Rows are points. Two turns around zero, p and q, are shown by what they do to some points. Write where each new point lands after one turn and then the other. Backwards means that the second turn is done in reverse. Each puzzle has new turns, and all numbers are rounded.
(in the rows, 128 means zero)

Turn p:
[138 151] -> [153 132]
[173 139] -> [162  96]
[73 94] -> [ 70 156]
Turn q:
[115 161] -> [ 94 137]
[101 178] -> [ 72 136]
[104  74] -> [158  77]
[154  90] -> [174 127]
[166 138] -> [142 165]
Where do these land?
q, then p: [169 182] -> [172 180]
q, then p: [103  95] -> [101  96]
q, then p: [154 129] -> [154 128]
p, then q: [ 85 106] -> [ 84 108]

Turn p:
[108 175  84 106] -> [128 139  60 143]
[130  83 153  90] -> [106  91 148  85]
[109 137  91 169] -> [147 126 118 183]
[190 122 140  76] -> [152 131 124  50]
[128 120 142 136] -> [123 129 145 128]
[104 131 158 191] -> [112 152 174 178]
Turn q:
[135  31 141 156] -> [211 110 103 179]
[138 115 124 132] -> [138 134 119 137]
[152 185 144 134] -> [104 169 161 100]
[150 116 101 157] -> [128 152 117 166]
[ 80 182 133 108] -> [ 78  96 160  94]
[112 139 126  82] -> [110 106 110  91]
Where do these land?
p, then q: [117 151 149 160] -> [114 134 171 128]
q, then p backwards: [144 129  99  90] -> [115 156 120  89]
p, then q: [165  55 129 151] -> [207 145 120 102]
q, then p backwards: [ 81 153 132 142] -> [106  84 152 134]
p, then q: [ 81 148 182  66] -> [ 83  43 127 114]
q, then p backwards: [135 111 114 145] -> [118 140 112 146]
q, then p: [174 149  91 141] -> [120 163  92 167]

Turn p:
[141 108 150 148 140 136] -> [139 114 159 147 130 133]
[124 149 106 107 152 128] -> [112 128 108 108 156 138]
[111  85 148 133 142  80] -> [143  72 131 136 122  88]
[ 97 100 197 119 130 115] -> [133  70 158 113  81 124]
[ 95 125 158 144 148 144] -> [101 108 167 118 118 127]
[115 136 161 166 134 127] -> [129 127 177 117 121 111]
[174 171  79 104 100 123] -> [155 186  75 118 150 145]
[138 140  60 114  84 130] -> [121 182  68 145 130 120]
[158 139  93 118 122 169] -> [120 166 110 149 145 166]
Turn q:
[158  81 151  95 126 162] -> [132 103 143  82 143 180]
[ 97  98 106 123 104 130] -> [ 98 141  91 128 129 152]
[ 91 183 112  88  90  77] -> [143 125  63 139  65  86]
[179  99 152 142 112 125] -> [105  87 170 120 124 148]
[135 152 106 147 158 136] -> [151 138 139 160 151 114]
[131 105 145 153 163 123] -> [111 131 155 116 164 112]
[118 111 110 121 128 128] -> [120 128 107 129 141 138]
[115 193 142 154 144 142] -> [164 170 155 150 109  94]
Where do these land?
p, then q: [109 126 152  87  98 159] -> [122 148 109 134  94 178]
q, then p backwards: [151 135 126 141 140 164] -> [161 129 146 147 139 144]
p, then q: [124 123 187 131 136 159] -> [116 140 153  85 103 162]
p, then q backwards: [119 103 145 151 133 104] -> [155 150 136 135 140 103]
p, then q: [114 166 115  99 126  93] -> [156 101  80 130 136 129]
q, then p backwards: [ 99 134  31 159 125  83] -> [130  59  36 124 119 133]
p, then q: [145 103 122 121 139 113] -> [114 117 139 140 154 133]
q, then p backwards: [181 146 111 160 108 124] -> [132  72 154 149 136 150]
q, then p: [111 115 163 102 147 152] -> [133 119 100 103 132 170]

Turn p:
[148 107 104 128 179 125 127  92 128] -> [151 124 111 101 183 118 144 142 143]
[101 145 160 125  74 105  96 107 198] -> [ 96 136 138 115 108 113  79  41 125]
[135 123 170 138 172 101 161 137  66] -> [108  80 159 155 155 112 165 179 113]
[165 162  93 149 162 117 129 183 169] -> [112 156  99 123 117  95  85 182 176]
[140  75  91 103 177 134 136 149  72] -> [157 105 103  96 142 150 171 199 108]
[152  80 187 159 134 113 108 128 122] -> [124  43 132 137 142 134 112 119 139]
[129 107  78 138  74 130 180 166 156] -> [138 147  79 129  49 108 157 121 150]
[142 163 101 154  64 102 134 153  90] -> [154 143 117 186  78  93 114 137  92]
[152 117 164  71 129 107  77  80 146] -> [151 104 176  69 158 123  92  91 109]
[104 140 158 144  88 187 162 124 125] -> [121 141 153 174  98 169 158  94 151]
[ 40 190 101  99 155 186  97  89 136] -> [ 96 231 140 122 178 192 130 103 100]
Turn q:
[139 148 109  54 132 166  92 167 154] -> [118 136 123  53 144 139  60 105 137]
[ 82 151 131 180 149 134 110 160 118] -> [ 71 155 115 131 117 101 146 155  94]
[138 161 131 171 129 139 115 157  48] -> [142 173  91 122  95 135 146 181  76]
[103  65 112 122 179  96  67  61 125] -> [150  74 145 161 192  73 123  97  65]
[120 117 187  63 111  85 191 161 158] -> [130  90 199  80 122 146 152 153 203]
[119 120  71 124 164 128 170 112  80] -> [168 108  74 124 106  71 146 130 133]
[148 162 138 115 171 155 127 172 148] -> [101 152 102  91 159 132 102 161 154]
[171 141 106 157  63  78 156  58 147] -> [185 162 159 207 106 143 147  81 163]
[111 117 132 143  95 112 108 101 100] -> [143 127 149 147 109 133 149 111  86]
[134 138 182 114  81 160 180 120 166] -> [107 119 140 120 119 201 160 109 185]
[143  89 108 166 135 154  92 140 165] -> [ 92 113 112 173 139 134  75 126 112]
Where do these land?
q, then p: [168 106 147  81 155 166 158  96  90] -> [184 127 109  76 126 137 146 166 174]
q, then p backwards: [104 136  98 191 136 115 141 125 128] -> [111 157 113 164 108 101 170 145 121]
p, then q backwards: [175 147  46  61  66 100  77 182 126] -> [161 150  53 102  99 113  93 197  34]
q, then p: [108 143 111 133 136  82 133  86 152] -> [106 111 140 142 160  75 134 110 142]
p, then q: [134 170 114 161 119 161  90 103 129] -> [117 177  97 154 167 131 118 128 105]
q, then p: [112 135 139 145 180 116 156 160 180] -> [ 50 135  97 100 126 117 121 126 129]
p, then q: [ 57 150 156 118  59 117 178 132  85] -> [138 134 121 152  65 156 228 127 112]
p, then q: [161  72 142  77 221 136 130 133 170] -> [108  62 148  52 168 117  81 124 181]
p, then q: [118  89 147 138 128 166 117 119 129] -> [119  95  90 137 138 146 121 105 135]
p, then q: [143 122 161 124  64 126 174 158 131] -> [128 116 172 168  87 175 149 108 135]
p, then q: [128 137 147 180 143 122  56 115  87] -> [117 118  84 156 155 108 106 163  60]

Turn p:
[206  97 167 114 114 135 118  60  89 139 157] -> [166  77 125  99  95 176 162  94 169 115 189]
[127  41 123 115 131 125 118 112 166  96 134] -> [ 78  77  94 157 138 111 125 100 147  88 147]
[ 80  80 108 193 167 160  66 159 142 157  97] -> [127  80 112 212 146 119 151 139  60 129  70]
[175 134 148 105 136 109 127  57 115 180 111] -> [169 112  84  84 124 189 136  95 139 149 149]
[121 169 145 166 162 155 191 149 149 126 108] -> [133 181 170 134 185 162 123 139 121 106  97]
[131 139 124 144 164  81 143 131 148  90 164] -> [ 96 155 156 151 153 120 113  93 134 154 164]
[167 190 123 106 125 150 131 183 134 154  98] -> [182 142 143 102 162 117 111 182 155 157  98]
[116  86  71 179 105 146 125 101 136 122 139] -> [117 135 103 198  89 127 149 105 142 101 106]
[ 63 189 117 129  99 112  92 139 184  73 154] -> [ 79 147 176 130  94  79  57 105 120 157  81]
[152 161 143  80 117 168  46  84 111 176 100] -> [196  58 103  87  83 161  93 144 118 158 107]
[122 167 101  70 172 144 173 124 110 132 150] -> [120 171 123 118 131 169  83 183 134 139 169]
[ 97 121 156 160 128  73 171 201 126 149 110] -> [ 97 171 137 108 188  88 188 136  95 142 111]
[130 108 138 106 102  92 152 144  41 106  84] -> [161 157 103  83 121  77 163 139  95  91 182]
[105 110 128 124  71 140 138 149 141  92 186] -> [ 71 128 163 129  85  93 139 138 164 106 124]
Turn q:
[106 119  88 109 142 159 103  84 169 126 164] -> [121 101 113 106 146 156  94 142 185  98 161]
[189 107 189  82  71 125 100 138  81 166  64] -> [199 109 136 166  71 161 116 119  42 182 116]
[151 142 174 181 129 105  74 142 129 131 123] -> [132 153 150 146 121  85  99 100 128 192 144]
[ 86 146  90 173  89 110 154 111 100 199  75] -> [ 54 154  62 139  61 153 144 123 108 147 113]
[112 118 118  77 160 105 131 135  66  91 152] -> [150 144 128  80 165 117 107 154  82  86  98]
[ 92 149 187  97 156 126 113 140 139  87 142] -> [144 148 197  85 161 141 119 125 139 141 107]
[141  94 173  66 138  74 158 150 147  92 160] -> [183  83 169  83 147 100 145 105 120 109  72]
[ 93 128 102 176 130 160 117 162 159 129 154] -> [ 94 148 139 143 117 103 130 165 190 122 142]
[185 117 109 163 128  79 139 190 175  90  51] -> [148 138 118 229 146  87 151  77 145 137  60]
[151 167  81  71 149 161 129 115 121 151 169] -> [139  93  87 106 181 158 137 186 125 128 156]
[136 139  78 168  85 152 174  85 110 122 128] -> [111 152  71 138 105 138 173 114 128  87 177]
[ 96 110 147 173 161 179 145  83 139 152 151] -> [ 60 112 165 116 114 136 122 124 140 106 189]
Where do these land?
q, then p: [129 115  86 159 148 133 183 126  85  97  95] -> [136 195 159 151 112 110 104 109  90 101 151]
q, then p: [146 208 133 155 180 177  94 158  91 158  98] -> [128 149 169 153 138 168 168 185  64 189 106]
p, then q: [110 136  98 103  76  88 116 139  99 118 190] -> [137 123  95  75  74 127 161 132 159 166  99]
q, then p: [127 156 193  38 156 179 128 110 171 184 119] -> [113  42 129 122 154 183 175 201 122  74 121]
p, then q: [122 151 162 190 154 132 129 188  63 106 133] -> [127 138 173 103 140  81 177 109  52 158 136]
q, then p: [ 86  98 124 114 143  71 109 125 192 172 161] -> [ 89  72  50 113 141  99 106 113 124 120  94]
p, then q: [126  65 106  88 114  55  51 121 157 108 118] -> [103  94  50  89  88  98  65 107 146  88 103]
q, then p backwards: [ 75 107 111 144  81 105 138 132 164 115 116] -> [133 131 105 137  56 144 148  94 150 131 141]
q, then p backwards: [131 157 155 140 124 120 148 118 136 100 147] -> [151 133 155 146 117  93 148 133 119 127 130]
q, then p: [206 138 141 119 133  76 167  58  91 115 103] -> [162 152  87 157  77 184 133 111 119 108 211]
p, then q backwards: [175 111  96 118 139 157 106 134 135  69 127] -> [163  77 107 143 136 155  90 130 164 107 144]
p, then q: [117 100 137 152 132 201 129  92 129 134 121] -> [150 167 160 174 113 132 134 121 131  81 152]
q, then p: [114 121 122 145  84 172 167 164 151 189 136] -> [ 80 159 133 118 131  99 180 150 157  95  82]

Turn p:
[173 125  68  76  73 150 162  72 189  91 130  63 120 103] -> [253 109 133 114 143 129 134 111 183  65 104  86 120 135]
[114  90 114  88 167 148 144 119  76  90 158 144 122 101] -> [148 163 123  78 160 150 165 120  71 134 154 111 134 107]
[108  73 114 137 127  57  96 128 107  83 143 156 104  99] -> [119 103  91 119 120 131 101 117  56  92 171 119 127  72]
[100 138  79 103 177  75 110 163  90  96 103 149 131 141] -> [ 93 190  83 134 105 107 158 128  87  83 138 137 134  89]
[ 78 103  94 107 165  65 131 137 104 139 157 135 112  84] -> [114 136 119 136 116 115 160 145  81 111 187  83 154  71]
[106  97 133 106 128 117 136 169 132 111 110 159 118  92] -> [109 115 115 126 158 139 140 151  95 116 105 118 135  78]
[133 180 144 166  93 163 172 127 150 194 117 128 168 137] -> [103  96 168 152 102 145 150 130 193 159  90 129 155 180]
[147 140 153 195  95 175 136  96 163 150 125 152 195 201] -> [109  82 134  97 102 126 106 110 184 157 100 195 160 211]
[131  86 112 121 177  86 147 168 119 116 161  92  90 134] -> [137 146 104 163 170 103 138 155  75 101 181 108 131 138]
[162 171 184 100 122 171 145  82 223 140 119 107 157 144] -> [192 100 186 133 142 100 133 140 209 155  91 189 119 139]
[152 159 158 174 120 165 122  58 134 179  88 155 110 167] -> [103  93 146 114  99  93 125  74 175 189 107 143  83 170]
[192 191 169 163  96 154 176  96 157 107 103  80 156 110] -> [163 103 196 169 139 169 133  82 187 106  95 166 103 174]
[101 114  71 118 175 146  89 172 141  84 162 116  80  67] -> [144 172  64 141 191 151 125 128 133 122 176  91 143  59]
[150 133 133 121 116 104 100 173  81 154 153 191 107 157] -> [106 143  87 153  86 132 111 141  62 179 104 127 130 133]
[ 64 154 127  86 130 129 103 139 119  85 187  82 102 104] -> [162 173 121 121 128 177 127 185 141 119 192 115 105  83]
[156  99 155 155 121 121  72 133  82 193  87 136 180 149] -> [ 62 143 169 115  99  91  59 105 103 149  94 126 155 155]
[107 121 167 158  97 149 135 143 108 163  72 132 124 186] -> [ 57 110 135 109 118 115 114 154 140 138  89 133  91 180]
Turn q:
[103 113 127 104 154 101 151 182 174 133 116 109 142  97] -> [103 128 120 148 138 123 147 157 169 120 134 132 198  96]
[148 136 156 155 156  90 149 139 159  82 110  96  83 115] -> [113 151 114 154 158  70 115 176 132 102 127  92 146 157]
[147 147 122  49  95 152 107 121 126 148  75 147 158  48] -> [106 170 111  73  72 122 122 109 180 114  83 181 122  71]
[175 120 126 204 121  90 161 154  89 100  83  64 117 100] -> [163 160 135 149 120  76  86 188 107 169  74  70 161 144]
[115 119 116 129 102 113 118  40  80 164 127 191 145 121] -> [168 119 100 135  80 136 147  77  72 121 102 185  82 125]
[174 181  61  65 170 134 156 115 134 133  89  95 102 100] -> [115 182 143  39 157  81 129 167 116 124 123 185 157 111]
[126 166 170 107 124 145 125 130  96 157 142 149 193 144] -> [138 165 167 130  87 165 132  64 130 119 151 126 130 115]
[132  87 125 114 149 173 130  80 101  80 115 191 142 150] -> [169 126 108 101 131 192 143 134 108  65 104 131  80 140]
[103 102 176 127  89 134 182 129 132  99 105 105 142 187] -> [158 143 147 159 105 153 180 158 170 136 138  99 118 188]
[ 42 158 111 173 178 153 102 128 136 152 151 117  69 167] -> [ 64  72 138 124 191 128 176  89  73 146 133 102 141 165]
[126 109 137  83 145 118 172 203 130  81 154 113  89  93] -> [ 80 137 164 156 146 130 129 218 154 101 135 119 137  85]
[163 130 162 182 112 141  91 191 148 193 170 147 111 176] -> [129  77 184 173 167 131  61  65 160 155 147 115 127 147]
[189  54 163 167 142 133  78  91  71 137 178 115 120 183] -> [210  48 163 125 109 118  80 117  92 103 151  76  77 142]
[ 88 170 110 130  91 122 128 144 164 166 114 133 181 170] -> [117 144 117 134 118 165 146  78 154 184 157 157 168 159]
[ 75 131  83 167 103 155 119  59 186 125 171 144 131 102] -> [123 112  37 131 173 133 173  92 111 171 142 136  83 107]
[142 124 104  92 115  93  80 142 122  98 148 131 123  94] -> [ 92 115 100 116  94 125  82 159 122 119 147 144 121  96]
Where do these land?
p, then q backwards: [108 128 144 112 184 132 134 159 159  68 103 129 143 111] -> [130 137 100  92 166 142 176 125 164 136 145 167 112  93]
p, then q: [ 89 109 141 145 179 138 107 130  91  68  77 153  72 152] -> [ 58 114 131 118 153 122 173 157  57 106 117 178 112 112]
q, then p: [125  84 193 144 195 130 134 164  99 124 122  99 111 110] -> [116 128 180 136 177 150  94 134 119  50 144 160 116 136]
p, then q: [113 118  59 122  56  89 119 122 122 186 195 127 128 111] -> [166 115 126 101  83 131  97 152 172 223 159  86 123 102]
q, then p backwards: [132 181 161 154 154 159 134 184 102  71 136 133  98 121] -> [121 109 140 131 126 142 117 183  67 155  86  72 125  96]
q, then p: [ 67 171 188  98 163 131 120 114 123 116 109 115 109 114] -> [128 110 144 103 105 164 179 163 142  70 160 145  96 135]
q, then p: [157 125 118 148  99 155 114  74 164 184 173 168 130 124] -> [163  97 109 128 127  80 139  60 105 172 155 103 113 106]
q, then p: [ 94 134 207 151 161 115 114 156 101  68 110 131 164 188] -> [143 153 136  95 137 176  94 151 178  90 153 164 102 212]
q, then p backwards: [118 111  48 146  97 136 171  97 176 171 176 119 148 137] -> [134 136 159 122 183 166 136 115 176 101 194 181  86 120]
q, then p: [153 127  66 151  71 112  77 131 179 196 119 120 150 104] -> [137 100 122 111  82  51 104  99 134 161 113  87 192  86]
q, then p: [139 121 188  86 177  91 136 163 116  71 109 183 111 132] -> [112 141  84 113 151 202 105 137 143  86 135 205 105 120]
q, then p: [171 149  40 122 121 122 123  82 103 194 148 122 179 117] -> [160 142 162 127  75 119 131  81  74 196  85  88 155  94]
p, then q: [130 108 106 130  56 153 158 110 113 154 109 143 164  87] -> [162 129 124  80  86 127 169 144 191 125 117  96 130 139]
p, then q: [138 104 182  72 155 165  91 148 110  44 122  95 113 151] -> [ 57 149 175  93 157 124  77 117  93  56 113 153 122 126]
q, then p: [156 137  73 108  74 136 160 131 151 224 120 119 124 166] -> [131  76 146 139 104  63 142 126  99 215  89 150 160 117]
q, then p: [156 142 132 157 105  83 155  82 139 110 121  94 105 123] -> [118 138 100 193  79 110 124 127 104 112 137 122 127 152]
